Each row of a before or after table is a point. One or more steps were done to the points. Then noise was added and the rows were shuffled. The steps act on columns, c1 being the first. Write out the steps. A step turns or swaps two columns, mirrors them in a line or flattens them onto one, adds a multiple of one to another, or multiplies or shifts one. Angles are multiples of 10 degrees, from the lower column toward the higher: turns from -170 to 170, lines from 10 to 170 but not 90. Use the fewest steps. Two steps may share a column if one is a turn and the other turns, adds or multiplies; they go together, in the order done. Otherwise the lowest column goes first.

Before, 9 rows:
[[  0  41]
 [-13 -10]
 [  6   1]
 [-23 -29]
 [-21 -10]
 [  3 -11]
 [ 45 -32]
 [ 18  -6]
 [ 66 -22]]
After (9 x 2):
[[ -3  -5]
 [-15  34]
 [ -2  16]
 [ 35 -21]
 [-52 -47]
 [  2  24]
 [-12   4]
 [-51 -23]
 [-13 -13]]
Steps: turn c1 and c2 by -120 degrees

Before, 14 rows:
[[  5 -27  54 -24 -31 -20]
 [ 20 -22  -2  -7 -20  15]
 [-31  -1 -10  39  43 -55]
 [ 43   8 -17   5   7 -15]
 [ -5   5 -23  33  36 -47]
 [ 31 -15  -2   1  15 -31]
 [-20  -7  -9  -2  41 -34]
 [ 10 -36   6  -8  -1 -18]
 [ 13 -48  24 -12   2  27]
 [-10  26 -23  14  43 -25]
 [-30 -34 -16 -19  27  -3]
 [ 36  -3  22   1  19 -26]
 [-24 -37  25 -28  23 -30]
 [ 30   4  22  12  16 -22]]
After, 14 rows:
[[-30 -55 -16 -19  27  -3]
 [ 43  13 -18   5   7 -15]
 [  5 -43  53 -24 -31 -20]
 [-32  -1 -10  38  42 -54]
 [ -6   9 -24  33  35 -48]
 [-24 -59  26 -28  23 -30]
 [ 21 -35  -2  -7 -20  15]
 [ 31 -25  -2   1  15 -30]
 [-10  41 -23  14  43 -25]
 [-19 -12 -10  -2  42 -33]
 [ 10 -58   6  -8  -1 -18]
 [ 36  -5  22   1  18 -25]
 [ 13 -76  24 -12   1  27]
 [ 30   7  22  12  16 -21]]
Steps: multiply c2 by 1.6

Before (9 x 9):
[[  6  -4  18 -24 -21 -13 -20   0  21]
 [ -3  20 -12   6  -8  15 -22  18  15]
 [ 19  -2  -4   3   7  44 -30  28   0]
 [-25   0 -20  -6  27   0  -6 -27  -3]
 [ 18 -15  -3  10   5  10  -1  14   7]
 [ 11   0   0  -1   0   3  -8  17 -22]
 [-32  23  -7 -37 -22  24  22 -11   5]
 [  0   0 -31 -31  -3  -6   6 -37   4]
 [ -5 -11 -12  33   9  17 -19 -16 -22]]
After:
[[ 18  -7  26 -24 -12 -10   4   1 -27]
 [-74   1 -10  -6  25   0  18 -28  14]
 [ -1  -3 -27 -31  -3  -6  15 -37  -4]
 [ -7  24   6   6  -3   4  23  20 -16]
 [ 32   2   4   1  -7   3   5  18  20]
 [ 58  20  15   5   6  39  24  28   1]
 [-95  33 -17 -37 -19   9 -12  -9 -12]
 [-15  -3   3  37   1  19  23 -14  25]
 [ 55  -7  -1  11   6  19   1  14  -6]]
Steps: multiply c1 by 3; turn c2 and c6 by -30 degrees; mirror c3 and c7 in the line at 160 degrees; mirror c5 and c9 in the line at 10 degrees

Before (9 x 14):
[[ -2  16   0  52  49   0   0 -22  29   6 -14 -22  -1  45]
 [-13  20  -5  11 -48 -18 -17 -49  -7   2  25 -14  23 -30]
 [-20  34  -6  33   9  -9  17  17   4  10 -10  -2 -22  60]
 [  1  -1  20  29  43  10  20  17   3 -12  22   2  14  24]
 [ -5  21  37  -6 -11  44 -15 -34   1 -57  12 -28  -1 -29]
 [ -3 -18  17  15  23  12  20  25  37  25  14 -30 -22  18]
 [ 22  -2  25 -41 -35 -23 -40 -14  -7   8  11  10 -13 -42]
 [ -3 -31 -10  30  33 -13  38  33  16  -6 -27   0 -28  23]
 [ -1 -25  21  -3 -40 -20 -38 -23  -9 -18  28 -14 -14   0]]
After, 9 rows:
[[ 25  -5  -4  11 -49 -18 -16 -48 -17   3  26 -42  22 -31]
 [-18  23  23  -4 -40 -18 -37 -22  -3 -16  27 -41 -14   0]
 [ -8  12   5  13  24  13  21  25  81  25  14 -89 -21  17]
 [ 38 -12 -10  33   9  -9  14  17   2  10 -11  -6 -22  60]
 [-18 -16  25 -40 -36 -23 -41 -13   3   9  10  32 -13 -41]
 [-16  24 -18  29  33 -13  37  32  24  -7 -27   0 -26  21]
 [ 16 -11  33  -7 -11  44 -15 -36  27 -58  13 -84   0 -28]
 [ 13 -10 -10  52  49   1  -1 -22  55   8 -13 -66  -2  46]
 [ -1   0  19  30  44  11  19  19  18 -10  23   7  14  25]]
Steps: turn c1 and c2 by -140 degrees; turn c3 and c9 by 20 degrees; multiply c9 by 2; multiply c12 by 3

Before (11 x 20):
[[-13 -26   0 -11 -22  -3  11 -15  31  17  -3 -16 -50 -29  60  95  -9 -25
  -26  37]
 [-12  28  -6  14  26  21   6  41  19  -3  23  -6  35  24 -18  10  -8 -12
   -6 -14]
 [  7  -3   2  -5  27  16  -1  15  19  25 -32 -25  20  20   8  32  20  13
  -20 -34]
 [  2  16  16  -3 -14  32  24 -19 -37  -2  27 -12 -20  18 -21 -25 -21  -7
  -16  57]
 [ -4   3  24 -16  24   8 -16 -21 -27 -16   1  -1  -2  -4 -16 -43  -4 -17
   11  25]
 [-16   4   7  31  26   4  11  -2   2   1 -34   6  18  19  -5  28  -9  -8
  -11 -14]
 [ 11   3   9  23  54  16 -11   2  17  19  -6 -12  -9  23 -18  18  -3 -14
  -12 -30]
 [  5  22   2  -6  -7  20 -36 -18 -35   2  -8  -8 -13  26   1 -17 -33 -12
  -16  -1]
 [ -1  -9  21   2  23 -11   1  37  14   0 -25  -9   0  19 -43  -1 -15   3
    7 -17]
 [ 19 -16  -5  23 -15 -31  -1   4 -13  22   2 -19 -35 -20  55  62   3  11
  -11  39]
 [  5  11   0  15  24 -12  18  -2  40  22 -24 -40  32  -8 -30   4 -18  -2
    3 -40]]
After:
[[ 11   3   9  23  27  17 -11   2  17   7 -13 -12 -32  30 -18  18  -3 -15
  -12 -29]
 [  2  16  17  -2   4  32  24 -19 -36 -12  21 -13  -6  23 -21 -25 -22  -7
  -16  57]
 [  0 -10  21   2   9 -11   2  38  14  11 -19 -10 -12  24 -43   0 -15   3
    8 -17]
 [ -4   3  23 -17  12   8 -14 -21 -27  -4   8  -2 -13  -5 -16 -43  -5 -17
   11  25]
 [  7  -3   2  -5   1  15  -2  14  19  19 -36 -24  -1  25   8  32  20  13
  -20 -34]
 [-13  28  -6  14  -7  21   6  41  19 -11  18  -6   8  31 -18   9  -9 -12
   -6 -15]
 [-13 -25   0 -11  15  -4  11 -15  31   6 -10 -16 -19 -38  59  95 -10 -25
  -26  37]
 [-16   4   7  31   2   4  12  -2   2  14 -26   6  -1  25  -5  27  -9  -8
  -12 -14]
 [  5  22   1  -6   3  20 -36 -18 -35   3  -7  -8  -4  35   2 -17 -33 -12
  -16  -1]
 [ 19 -16  -5  22  12 -31  -2   4 -13   4  -8 -19 -14 -26  54  62   3  11
  -11  40]
 [  5  12   0  16  -6 -12  18  -2  39  16 -27 -39   7 -11 -30   4 -18  -2
    3 -40]]
Steps: flatten c5 and c13 onto the line at 130 degrees; flatten c10 and c11 onto the line at 120 degrees; multiply c14 by 1.3
